Each row is a point. To make a cloud, some directions were put in groups of two or more. Within a group, all points are equally far from the middle, so they leave a hole (a ring in 2 directions, a hollow ball in 3). The other directions are filled evenly. Then the cloud was stretched, turned, moved and blurred a little. How many holes are there, and how many directions does each take, smallest first?
In the rows, 128 means zero.

Cloud, 14 rows:
[[120  85]
 [139  86]
 [141 184]
 [197 121]
 [108 171]
 [107 172]
 [188 172]
 [ 88 151]
 [ 80 134]
 [161  91]
 [200 129]
 [ 83 114]
 [199 158]
 [107 173]]
Holes: 1 (2)

Cloud (30 x 4):
[[143 192 137 119]
 [178 133  53 161]
 [ 85  94  87 169]
 [ 89 149  71 152]
 [170 101 149  57]
 [ 86 147  75 140]
 [116 117 182 174]
 [162  92 146 173]
 [ 85 163 116 118]
 [186 117 132 129]
 [171 136  33 172]
 [164  76 121  64]
 [161  69 110 131]
 [ 70  89  62 134]
 [108  70 127 120]
 [ 81  90  70 168]
 [155 168 100 125]
 [146  84 162 111]
 [113 184 103 168]
 [122 124  21  82]
 [ 90 146  61 145]
 [176 117 151  68]
 [179 101 144 133]
 [181 119 123 103]
 [186 127  94 141]
 [143 127  26 106]
 [184 174 148 142]
 [ 82 167 154 145]
 [135 139  72  56]
 [ 85  69  81 137]]
Holes: 1 (2)

Cloud, 54 rows:
[[ 81 147 137  85  79 159]
 [135 138 154  89 106 194]
 [162  94 124 189 129  65]
 [124  99  95 213 137 102]
 [ 78 175 102 189 137 137]
 [130  55 160 121 154  86]
 [133  53 155 131 167 118]
 [ 94  96  92 207 109 150]
 [ 99 135 182 143 182 126]
 [141 102 143 209  61 137]
 [137  89  60 181 128 115]
 [ 99 155 189 147  86  59]
 [153 135  61 148 121 183]
 [122 185  77 136 117  69]
 [123 146 166 100 178  94]
 [102 103 191 185  71 107]
 [133  82  93 138  66 189]
 [ 84 162 102  97  68  98]
 [169 178  74 167 138 103]
 [141  59 189 124  68 131]
 [120 176  91 117  53 108]
 [ 86 102 205 161 121 146]
 [161 131  65 111  70  96]
 [150 130 112  55 103 106]
 [ 93  53 134 121  68 168]
 [169  69 106  83 127 113]
 [149 103  98  95  45 152]
 [ 86 122 201  92  95  89]
 [141  47 148  91 105  87]
 [146 191 141 143  94  56]
 [157 101  75 167  83  67]
 [ 97  63  81 130 134  98]
 [ 95 152 192 169 144 144]
 [110  66 187 110 102  68]
 [112  88 198 174  76 120]
 [ 77 130  90 188 147  84]
 [113  54 108 137 123 186]
 [107 144 161 103 160 177]
 [170  86 172 113  77 175]
 [145 151  76 155  85 188]
 [111 147 195  85  95  95]
 [124 143 115  99 127 200]
 [164  85  76  90 120 115]
 [109 110 116 192 127  47]
 [137  94 144 178 109  43]
 [166 182  76 160 133  89]
 [126 178 165 137 109  48]
 [149 154  55 112 130 111]
 [185 120 169 168  76 159]
 [153  56  99  96 134 115]
 [154  83  62 114 100  99]
 [139  56 152 121  97 192]
 [ 65  71 128 112  58 116]
 [133 149 176 106 128 186]]
Holes: 3 (2, 2, 2)

Cloud:
[[172 108 141 163 157 149 142 167]
 [107 123 167 164 181  78 130 109]
 [160 142 168 124  82  27 143 175]
 [151 136 120 187  96  60  72 157]
 [ 72  88 122 131  28 105 133 152]
 [ 76 158 123 150 124  97 158 195]
 [197 121 101 108  99  84 136 104]
 [ 94 124 203 174 109 144 104 119]
 [ 98 128  86 107 107  74 147  72]
 [120 122 149  83 187 119 121  94]
 [167 104 176 111 109  42  97 217]
 [119  99 162 172 103 157 127 204]
 [ 87  98  79 162  61  71 124 117]
 [ 61 102 164 135  35 100  91 130]
 [161 105  88 161 137 114 126 115]
 [169 147 191 121 163  37 154 163]
 [114 190 163 128  53 129  92 173]
 [155 100 155 154  91 110 157 228]
 [127 141 213  84 136  43 132 122]
 [ 94  73 138 120  30  71  90 142]
 [158  97 203 120  69  79 100 114]
 [180 153 185 143 168  96  76 164]
 [137 140 162 137 121 114  95 243]
 [ 80 100 162  83 102  46 124 190]
 [112  62 147 100  87  71  61 122]
 [144  93 215 128  73  83 108 111]
 [ 99 136  87  54 127 117 129 155]
 [ 90 189 209 136 108  82 110 129]
 [163 121 176 139  81 133 172 112]
 [ 97  79 173 123 148 151 130 178]
 [163  48 121 132 117  41  89 180]
 [111 114 178 156  73  78 112  73]
 [142 102  96  99  75 136  70 169]
 [119 102 171 184 163  80 118 111]
 [ 58 132 171 172  96  80  84 113]
 [151 125  98  98  49  56  93 173]
 [ 98  67 204 112  66  98 104 159]
 [140 147 125 157 112 145 103 224]
 [166 124 115 163 132 114 138 223]
 [187 159 135  99 127 128  76 102]
 [147 141  87  66 102  63 144 164]
 [ 88  62  97 126 139  60 114 176]
 [171 123 145 117 143  56  57 185]
 [169  85 169  92 105 101  61 154]
 [202 123 201 129 139  43 140 164]
 [192 110 174 162 116  59 170 178]
 [150  98 128 152  57  62 155 115]
 [135  92 134 206 107  58  97 179]
 [160 157 211  91  79  99 102 149]
 [ 78  76 157 126 118 105 163 198]
 [163 133 117 173 125 109 144 218]
 [135 167 139  96  71  34  97 125]
 [ 96 129 179  78 171 129 102 160]
 [151 142  96 178 113  70 106 205]
 [165 163 194 148 133 162 128 188]
 [185 118 189 125 118 143 170 179]
 [192 104 112 152 161 102 119 124]
 [115 174  99  73 152 149 110 144]
 [107  95 157 165  59 132 150 195]
 [117 157 208  90 167 132 124 175]
 [ 79  86 161 166 118 126  74 182]
 [ 57 104 109 168 114 108 128 184]
 [117  77 137 116  26  92 108 173]
 [ 90 199 207 129 112 124 109 150]
 [145 149 128 130  48 157 141 149]
 [183  59 165 121 138  48  96 130]
 [118 109 135 147 128 170  80 138]
 [149 163 130 128  97 105  40 139]
 [133 114 164 113  54 159 137 128]
 [ 99  92 142  62 115 142 137 118]
 [144 214 135 132 147 155 120 131]
 [ 89 108  73  80 120  55 119 152]
 [118 104 154 110 163  23 147 166]
 [ 85 160 144 155 119  98 179 100]]
Holes: 3 (2, 3, 3)

Cloud, 88 rows:
[[196 128 137 179 129 122 132 179  86]
 [111 135  97  94 218 118 148 171 150]
 [157  98  76 147  56 134 160 137 151]
 [108 155 134 152 199 163 203 150 161]
 [108 125  93 158 116  58  86  89 176]
 [ 66 146  83 175 132  65 105  69 124]
 [159 140 177 193 120 141 113  88  88]
 [101 230  84 124 154 151 155 116 107]
 [ 72 115 183 120 170 111 166  84 151]
 [107 211  89 185 158 176 103 147 166]
 [127 172  74 158  98 112  66 140 192]
 [144  98  88 144 156  74  91 184 167]
 [165 157 155 185  99  86 113  87 166]
 [ 66 100 146 121 178 196 139 138 204]
 [125 173  94  76 131  75 142  99  86]
 [123  77 122 125 123 126 167 197 199]
 [ 95 134  47 143  40 148 124 125 139]
 [167 204 104 152  68 112 102 156 135]
 [163 195 170 102 157 129 129 172 166]
 [ 51 131  62  85 152 137 118  76 111]
 [125 145  76  57  60 130 123 122 139]
 [ 65 165 201 116 133  79 132 141 140]
 [149 182  84 112  93 130 180 109 165]
 [ 73  83 135 130  78 189  96 103 173]
 [ 90 135 153  94 180 221 146 100 134]
 [115 159 154 108 201 189 131 179 120]
 [114 212 125 151  85 129 153 183 174]
 [194 191  83 152 145 153  87 147 129]
 [126 147 117 196 184 208 116 150 116]
 [ 25 105 115 129 135 166 101 136  83]
 [ 97 143  75 153  79 186  53  99 150]
 [ 99 164 157 160  75 139  60  71 154]
 [115 109 132  63 136 213 165 167 171]
 [155 116  47 125 107 112 115 190  77]
 [112  61  87 178 109 142  76  83 116]
 [173 201  76 152 135 148 151  93 152]
 [ 91 203  84 149 170 161  95  68 131]
 [ 20 121  89 118 172 149 110 146  97]
 [ 99 177 119 119 162  92 169 153  47]
 [122 133 142 195  73 169  92  74 150]
 [125  66  65 141 156  76 101 101 122]
 [ 69 158 124 131 106  96 220 157 131]
 [141 205  68 157 141 168 161  83 118]
 [ 82 158 173  79 144 143 121  80 186]
 [128 209 118  95 125 187 151 140  90]
 [163 175 159 193 151 156 159 123  82]
 [110 119  99 185 150 186 141  84 195]
 [ 81  94 103  79 164  78 182 166 133]
 [114 146  85 110 184  81 126  78  86]
 [103 192 115 206 140 181 131 164 180]
 [124 175 121 128  76 108  77  73  77]
 [157 150 153 154 205 154 139 149  74]
 [171 123  59 102 157 179  98 134  80]
 [146 116 133 212 139 147 139 185 103]
 [ 87  76 120  94 132 108 182  96  78]
 [175 131  73 109 143 160  63  90 104]
 [119 149 146 199  68 131 110 135 193]
 [ 76 101 125 185 201 120 144  94 106]
 [122 128  14 110 149 142 166 139 107]
 [117 200 130 181 131 120 113  46 149]
 [ 93 161  60 162 180 120  91  68 149]
 [ 58 116 146 196 113 149  80  77 163]
 [ 91 176 106 213 148  78 151 113  86]
 [138 164  73 169 157 111 168 102  53]
 [142 139 143  95  86 185 188 120  89]
 [125  92  61 133  92 142  84  62  91]
 [168 106 104 101  42 103 131 137 102]
 [ 90  95 157  82 144 215 147 108 168]
 [144 190  93 229 114 129 119 154 138]
 [ 56 181 100 163  91 143  57 112 152]
 [113 110 108  79 141 117 173  62 101]
 [207 101 138  90 125 162 135 108 164]
 [146  92  80 114 117 183  68 133 201]
 [ 85 132  80 123  58  71 106  93  91]
 [103 208 118 142 158 162 127  63 172]
 [155 177  78 129 163  96 180 159 154]
 [117 112 189  75 147 103 157 177  92]
 [ 92 176  60 201  93 106  74 125 123]
 [113  96 100 141 165 148  43 125 201]
 [141 100 130 187 111 158  49 152 124]
 [117 113 139  73  92 184 159 104 186]
 [ 63 128 139 107 169 111  54  81 118]
 [158 166  66 212 135 128 108 171 116]
 [140 125  74 116 138 232  85 120 164]
 [109 117 141 180 104  90 159  93  63]
 [133 104 171  90  67  87 114 104 103]
 [106 185  43 180 159 129 140 127 166]
 [108 173  80 200 148 117 118  80 180]]
Holes: 1 (9)

Cloud, 88 rows:
[[ 73 164  93 122  89 132  83 173 159]
 [ 94 119 115 104 154 121  95 238 158]
 [116 111  89  80 167  64 114 146 143]
 [ 96 173 136  80  86 121 118 154 191]
 [172 100 157 118  99  53 177 232 127]
 [145 135 162 144 188  84 140 109  63]
 [107 185 188 149  88  99 110 186 112]
 [ 88 177  44 121 148  76 128 103  83]
 [120 161  93 137  76 106 131 146 194]
 [140 146 129 198 139  65  67 116  98]
 [109 115  83 108 183  75  71 158 128]
 [109 120 102 169 138  52 180 189 184]
 [148 165 111 109 134 147  42 188 141]
 [149 150 122  86 103  79 193 171 176]
 [ 77 155 122 200  99  98 160 153 166]
 [123 186 140  95 102  49 101 141 181]
 [ 66 168  70  93 122 178  94  86  76]
 [140  73  97 122 130 138 159 149 162]
 [ 61 212  85 117 142 154  47 117 137]
 [140 197 150 147 171  48 145 140  67]
 [178 146 116  85 164  61 111 105 139]
 [158 202 113 128 149 123 132 212 104]
 [ 65 123 113 171 135 144 118 179 170]
 [166 159  78 145 141  77 127 166  33]
 [146 166  89 148 170  49 170 180 144]
 [103 120 121 131  95 171  69 142 131]
 [142 152 154 116 129 105 106  55  62]
 [192 134 149 136 165  30 201 149 133]
 [116 173  51 149 154  89 181 134 128]
 [145 168 213 166 176 109 157 182 123]
 [162 129 189 198 161  79 200  99 111]
 [125 173 145 148  85 114  37 156 106]
 [127 152 162 122  97  36  83  93  54]
 [114 176 127  80  83  83 118 137 174]
 [ 41 135 139  98 138 162 124 163 117]
 [105 152  95 183 167 117  83  82  29]
 [ 99 157 120 175 165  59 157 132 204]
 [101 129 132 180  98 128 129 199 161]
 [123 152  80 114 203 125  88  99 170]
 [116 143 155 102 104 127  91 176 218]
 [106 148 131 146 144  25 141 129 181]
 [ 98 156 138 138 142  89  85  85 189]
 [199 174 133 132 164 104  86 103 111]
 [115 192  72  94 194 139  49 124 153]
 [105 200  35  99 125 161 112 114 100]
 [186 176 161 149  99  83  80 123  71]
 [136 157  84  52 125  78 138 157 106]
 [105 123 141 192 129 165 175 177 103]
 [202 132 134 167 137  29 118 121 105]
 [113 127 141 171 160  93 185 168  55]
 [ 98 168 206 132 142  72 157 129 161]
 [ 75 172 119 127  96  89  96 212 163]
 [127 199 112 134 171 172 145 161 107]
 [ 54 105 126 127 110 128 126 178 111]
 [133 189 134 129 162 164 166 203 115]
 [ 75 166 160 103 122 178 141 178 107]
 [ 72 160 101  98 145 181 126 110  84]
 [162 178 103 154 132 144 138 180  83]
 [150 200 144 139 110  75 168  93 115]
 [154  67 127 175 109  46 184 151 128]
 [113 171  69 132 114  76 187 114 104]
 [183 180 173 143 167 122 155 183 170]
 [123 102  38 134 129  68 112  99 119]
 [129 149 148  68 138  56 156 133 174]
 [104 182 150  89 117 173 158 154 126]
 [136 161 104 110 142  77 148  44 141]
 [ 56 142 136  79 175 164 147 166 200]
 [162 200 161 103 165  85 143 145 174]
 [100 192 101  73 135 162  80  83 155]
 [ 76 137 151 121  94 164 113 175 100]
 [ 75  90 132 110 156 139 102 198 169]
 [109  92 204 141 174  82 111 167 134]
 [150 200 109  65 147 137  74 123 159]
 [129 135 189 158  90  30 126 200 170]
 [ 73 178 137 131 133 159  70 168  71]
 [ 88 205  86 142 147  98  97 157 170]
 [162 164 111 165  83  84  56 142 126]
 [104 104 160  91 108 135 125 244 194]
 [146 217 117 127 146  50 160 186 120]
 [ 82  75 154 122 109 146 144 119 179]
 [188 176 142 133 154 145 144 120 153]
 [123 166 106 156  79 100  89 134 184]
 [171 154 122 145 145  37 187 119 185]
 [ 84 201 116 121 108  45 104 185 142]
 [125 145  91 158 184  84 183 189 175]
 [ 78 162 124 112 115 143 117 213 211]
 [141 157 109 116 102 124 208 127  89]
 [ 83 159 101  42 190 124  96 163 137]]
Holes: 2 (3, 4)
